Every row gives one point. To make a cloud, some directions were put in groups of two or more. Within a group, all points are equally far from the middle, so they leave a hole (a ring in 2 directions, a hollow ball in 3). The other directions are filled evenly. Then the cloud was stretched, turned, moved and blurred a little. Count the holes, and give their numbers of directions, smallest first.

Cloud (14 x 2):
[[-43 -36]
 [  2   8]
 [-33  24]
 [ 47  35]
 [ 16 -44]
 [-36 -36]
 [ -5  -2]
 [-16  48]
 [  1 -43]
 [ 22 -29]
 [  6 -33]
 [-15  24]
 [-46   6]
 [-42  -8]]
Holes: 0

Cloud:
[[ 35  34  29 -38]
 [ 59  -8  20 -21]
 [ -2 -38  12 -32]
 [-26  26 -26 -14]
 [ -5 -36  14 -33]
 [ 43  15 -41 -28]
 [ 11 -41  19 -26]
 [ 38  50  -6  25]
 [ -3  56   7  17]
 [ 53   9  17  37]
 [ 33  -7   4  49]
 [-14  -6  46 -28]
 [ 44  11 -47  -7]
 [ -1  56  -9  13]
 [  8  38  44 -28]
 [ -5 -14 -16  34]
 [ 29 -27  42  11]
 [ 46  -1 -42 -18]
 [-10 -34  -3 -32]
 [ 34 -28  40   6]
 [-12  -9  49 -19]
 [-23  39  -7  15]
 [  8  54  33   6]
 [ 29  51  34   0]
 [ 47   2 -40 -25]
 [-17  35 -30 -20]
 [-24  38 -10  13]
 [ 37  23 -38 -35]
 [ 17  31 -26 -49]
 [  0  46 -34 -12]
 [ 26  34 -41 -29]]
Holes: 2 (2, 2)

Cloud, 57 rows:
[[ 12 -28  18   3  -2  32]
 [ 43 -27   0 -11  -8  11]
 [ 54 -16   2  -2   1  31]
 [ -2 -14 -12   4  17  56]
 [ 51 -23  -1 -28   9  -3]
 [ 18  17  54  -2 -15   1]
 [ -1 -22  -4  -6  16 -10]
 [ 13 -46 -22   7 -17  -8]
 [ 16  -5 -48  -7   3  18]
 [  3 -27  19  22 -38  26]
 [ 18   1 -47 -12 -34  15]
 [ 38   8 -45   9  24   0]
 [ 15 -14  14   0 -43 -27]
 [ -3  36   6 -21 -26  20]
 [ 35 -33  -7  13  29 -17]
 [ 28   9  23  -3 -17 -31]
 [  8  38   0  22  -9  -1]
 [ 27  31   6 -12  -3  39]
 [ -9 -16  25  22 -40  -7]
 [-17  -6  38  11  -8  21]
 [ 37  25   9 -17 -12  10]
 [ 13  46   5   3  15 -19]
 [ 27  36  -3   6  15 -12]
 [ 41   0  16  15  -9  19]
 [-15  24 -13  -6 -18 -16]
 [ 11 -50 -34   8  -6  -1]
 [ 18 -33   8 -37 -14  18]
 [ -8   1 -15  -6  -4  33]
 [ 19 -30   7  12  24  15]
 [ 48   5 -38   5  18  23]
 [ 14   5 -39 -10  -1  13]
 [ 32  12 -28 -41 -35   8]
 [  2   3 -24 -20  25   2]
 [-20  37  10 -11   2 -15]
 [ 40 -36   5  -2   4  41]
 [ 36 -17   9 -38 -37   2]
 [ 12  44  11   1 -31 -36]
 [-11 -25 -20  -4 -20  18]
 [  3   7  60 -31  13   3]
 [ -1  45  11   3 -31  -3]
 [ 22  22  17  26 -47  28]
 [  8  -7  31  31 -45   2]
 [ 31  11 -18   9 -32  36]
 [ 21  28  46 -19 -28 -15]
 [ 27  10  39 -20  15 -29]
 [  8   8 -32  -7  13   7]
 [-27   3  23 -27 -19   5]
 [ 29  13  33  36 -12  17]
 [  9 -24  13 -22 -40 -10]
 [ -5   1  37 -19  16 -31]
 [ 16  38  20  16 -35  -6]
 [ 26  25 -25   0   2 -22]
 [ 41  -5  -3 -20 -44   1]
 [-13  -3  11  -3  26 -17]
 [  6 -14  24  -7  31   8]
 [  9 -24   5  20   0 -28]
 [ 26  28  36  -8 -34  25]]
Holes: 1 (2)
